Each row is a point. The last column is the point's height on a tilted bowl or saddle (a function of degree 2), plus a little noise. Along how many of its main directions does it bend up, bend down or stay straight?

Points (11 x 3)
[-.04 -.35 -.35]
[-.32 .01 .12]
[.04 .33 -.09]
[-.05 .40 -.02]
[.50 .56 -.77]
[-.27 -.22 -.20]
[.54 .19 -.24]
[.17 .64 -.54]
[-.56 -.33 -.34]
[-.21 .13 .11]
[-.23 -.02 .02]
Directions: 1 up, 1 down, 0 straight

Points (10 x 3)
[-.42 -.37 -.44]
[.03 .21 -.23]
[.40 -.13 .04]
[-.50 .20 -.34]
[-.36 -.08 -.27]
[.76 .41 -.69]
[-.41 -.15 -.32]
[-.10 .10 -.17]
[.05 -.48 -.12]
[-.28 .19 -.27]
Directions: 0 up, 1 down, 1 straight

Points (15 x 4)
[.06 .14 .54 -.19]
[-.12 -.07 .25 -.03]
[-.25 .41 .26 -.09]
[-.05 -.22 .81 -.65]
[-.03 -.63 .11 -.54]
[.23 -.29 .22 -.22]
[.07 .50 .14 -.08]
[-.70 .24 -.39 -.58]
[-.27 .08 .51 -.21]
[.23 -.12 -.15 -.11]
[.32 -.28 .06 -.24]
[-.23 -.09 .39 -.13]
[-.50 -.17 .10 -.25]
[.04 -.02 .37 -.07]
[-.39 .54 .66 -.60]
Directions: 0 up, 3 down, 0 straight

Points (15 x 4)
[.03 -.06 -.74 -.39]
[.38 -.19 .50 -.34]
[-.02 .73 .38 -.47]
[-.15 .07 .29 -.27]
[-.46 -.32 .21 -.31]
[-.32 -.18 .09 -.31]
[.27 .26 .48 -.36]
[.03 .40 .58 -.41]
[.36 .45 .15 -.24]
[.48 .09 -.19 -.26]
[.22 .07 .32 -.27]
[.09 -.41 .35 -.23]
[.03 -.03 -.55 -.35]
[.26 -.14 -.66 -.41]
[-.14 -.17 -.11 -.32]
Directions: 1 up, 2 down, 0 straight

Points (22 x 5)
[.04 -.32 .17 -.02 .10]
[.04 -.05 .22 .06 .18]
[-.34 -.15 -.38 .25 -.18]
[.02 -.21 -.49 .17 -.32]
[.01 -.10 .10 -.16 .11]
[.55 -.15 -.04 -.02 .26]
[.09 -.03 .41 .06 .35]
[-.16 .27 .06 -.03 .10]
[.12 -.78 .69 -.48 .76]
[-.21 .08 -.45 .18 -.04]
[.22 -.08 -.35 .45 -.28]
[-.21 -.07 -.33 .68 -.44]
[.01 .94 -.15 -.07 .12]
[.04 .11 -.63 -.05 .14]
[.85 .02 .13 -.26 .80]
[.32 -.36 .06 .15 .00]
[.00 -.12 .54 -.06 .45]
[.08 .04 .25 -.06 .21]
[-.11 .19 -.87 -.21 .48]
[.76 -.35 -.52 -.33 .21]
[-.30 -.19 .09 -.21 .17]
[.23 -.32 -.52 -.22 -.16]
Directions: 2 up, 1 down, 1 straight

Points (23 x 5)
[.15 -.05 -.49 .49 .04]
[.46 .11 .21 -.29 .64]
[-.05 -.22 .10 -.26 .01]
[-.15 .02 .19 .15 -.04]
[.02 -.62 -.28 .22 .20]
[-.42 -.05 -.24 .06 -.22]
[-.76 .12 -.34 -.14 -.14]
[.19 .11 -.04 .07 .17]
[-.94 -.04 .00 -.04 -.27]
[-.29 -.30 -.14 -.47 -.04]
[.51 -.19 -.52 .45 .29]
[.00 -.14 .21 .12 .03]
[.35 .23 -.45 .44 .32]
[-.37 .40 -.32 .09 .17]
[.00 -.44 .47 .24 .30]
[.14 .06 .34 .58 .42]
[.00 .23 .47 -.11 .25]
[.16 .17 -.06 -.10 .20]
[-.14 .31 .01 -.14 .07]
[-.17 -.31 .52 .18 .13]
[-.45 -.16 .25 -.15 -.26]
[.67 -.04 -.07 -.33 .94]
[-.16 .27 -.38 .02 .08]
Directions: 3 up, 0 down, 1 straight

Points (43 x 7)
[.48 .02 -.01 .08 .41 -.33 .07]
[.25 .25 .23 .19 -.44 -.01 -.25]
[.23 .20 -.66 .38 -.03 -.05 -.10]
[.27 .51 .28 .11 .67 -.09 -.04]
[.45 .08 -.51 .36 -.30 .14 -.38]
[.12 -.07 .50 .23 -.06 -.48 -.20]
[.49 .53 -.12 -.07 .62 .35 -.30]
[-.38 -.22 -.87 -.48 -.54 -.16 -.31]
[-.37 -.67 .00 .35 .30 .47 -.56]
[-.13 -.71 .16 .40 .41 -.24 -.43]
[.07 -.14 .31 -.25 -.12 -.53 -.32]
[-.31 .49 -.25 -.15 -.14 -.04 .20]
[-.28 .35 .66 .37 .10 .25 -.23]
[.07 .27 -.62 .37 -.12 -.03 -.01]
[.25 -.26 .13 .11 -.36 .11 -.22]
[-.62 .11 -.09 .26 .18 .37 .19]
[.00 -.06 .78 -.17 .24 -.04 -.45]
[.40 -.21 -.70 .01 .04 -.01 -.42]
[-.55 .21 -.85 -.09 .53 -.26 -.24]
[-.11 -.42 -.54 -.06 .06 .35 -.29]
[-.01 .08 -.59 -.07 -.30 .13 -.01]
[.29 -.07 -.30 .55 .32 -.13 -.05]
[.09 .20 -.03 .13 .16 .11 .01]
[-.12 .16 .04 .33 -.11 .40 .10]
[-.19 .28 -.39 -.38 -.57 -.05 -.01]
[.22 .46 .56 .14 .14 .36 -.34]
[-.53 -.12 .35 .41 .23 -.03 -.26]
[.26 -.49 .25 -.11 .02 .06 -.31]
[.17 .08 -.25 -.54 -.04 .14 -.37]
[-.11 .36 -.03 -.25 .04 .04 .00]
[.11 .16 -.10 .22 -.41 -.25 -.16]
[-.05 .40 -.01 .10 -.04 -.05 .08]
[.17 -.21 -.70 .73 -.68 -.46 -.94]
[-.01 .31 -.27 .36 -.13 .55 .12]
[.22 .28 .04 .63 .18 .13 -.07]
[.30 -.14 -.14 .47 -.45 .44 -.37]
[-.07 .23 .18 -.20 -.08 -.07 -.08]
[.16 -.41 -.63 .00 -.55 .36 -.40]
[.56 -.29 .49 -.29 -.66 .83 -.91]
[.04 .23 .16 .14 -.38 .22 -.01]
[-.20 -.52 .04 .10 .00 -.07 -.19]
[-.08 .32 .73 .20 -.16 -.14 -.33]
[-.53 -.48 -.02 .29 -.68 -.13 -.06]
Directions: 1 up, 4 down, 1 straight
